Each point is reached from the start by the listed moves, each made 0, 1 or 2 times, or once backwards (-1), plus a little noise. Is the number of moves made odd or even? Then give how often each move was made.
In the rows, 128 means zero.

Moves:
(1): [147  98 131 151]
(2): [158 190 148 123]
Start: [146 139 114 135]
Points:
[137  45 100 160] => even (1, -1)
[111  84  94 145] => odd (0, -1)
[196 171 138 156] => even (1, 1)

Moves:
(1): [124 115 111 134 127 128 116 133 142]
(2): [132 163 116 152 124 101 125 144 151]
(3): [139 115 131 126 140 125 129 138 137]
(4): [119 119 145 147 121 134 141 137 137]
(5): [137 115 128 146 133 126 129 120 112]
(6): [131 116 131 132 140 136  95 137 131]
Start: [117 130 122 108 128 123 137 142 117]
Points:
[146 145 155 208 150  82 143 205 174] => odd (-1, 2, 2, 2, 1, 1)
[153 146  58 151 164  61  65 205 203] => even (2, 2, 2, -1, 0, 1)
[122 160 152 231 130  97 105 176 135] => even (-1, 2, -1, 2, 2, 2)
[155   7 127 136 189 157  66 152  97] => even (1, -1, 2, 0, 2, 2)

Moves:
(1): [129 131 134 156 128 126 125 141 107 127 123 120]
(2): [104 133 133 124 129 137 136 125 133 131 127 122]
(3): [115 135 126 143 123 117 143 128 139 133 126 143]
(4): [122 119 124 130 122 115 134 133 130 126 127 115]
(5): [132 124 130 130 127 142 136 115 132 139 131 117]
(6): [122 131 123 117 121 117 120 132 146 126 137 127]
(7): [110 124 145 111 138 122 109 127 140 134 127 131]
(8): [125 126 129 127 127 121 135 114 118 127 142 128]
(9): [123 122 114 149 130  97 109 112 122 132 114 121]
(10): [138 144 133 119 119 130 125 103 133 134 105 118]
(11): [122 136 126 121 120 125 142 121 117 140 138 132]
(12): [119 127 130 117 104 131 129 132 116 120 121 122]
Start: [133 116 118 124 139 139 120 126 131 130 130 132]
Points:
[115 166  99 146 134 149 151  19 223 178  83 119] => odd (-1, 2, 2, -1, 2, 1, -1, 0, 1, 2, -1, -1)
[188 147 152 173 160 249 151 117  91 156 104  86] => odd (2, 1, -1, -1, 2, -1, -1, -1, -1, 1, 0, -1)
[ 12 116 139 110 160  65 100 156 243 137 134 140] => odd (0, 2, 2, 2, -1, 2, 2, 0, 0, 0, -1, -1)
[150 109 160  63 120 148  45  96 165 138  57  76] => odd (0, -1, -1, 1, 1, 0, 2, -1, 0, 2, -1, 1)
[216 120 143 113 174 213 108  98 135 134 112 126] => odd (0, -1, -1, -1, 1, -1, 0, 0, -1, 1, -1, -1)
[127  83 117 125 154 119 129 136  76 100 170 127] => odd (0, 0, -1, 1, -1, -1, 0, 2, 0, -1, 0, 0)
[ 99 104  99 156 124 101 151  88  83 171 199 113] => even (1, 0, 0, 0, 2, 1, 0, 2, 1, -1, 2, 0)
[111 155 117 118 121 119 109  68  85 161 134 106] => even (1, 1, -1, -1, 0, 1, 0, 1, 1, 1, 2, 0)
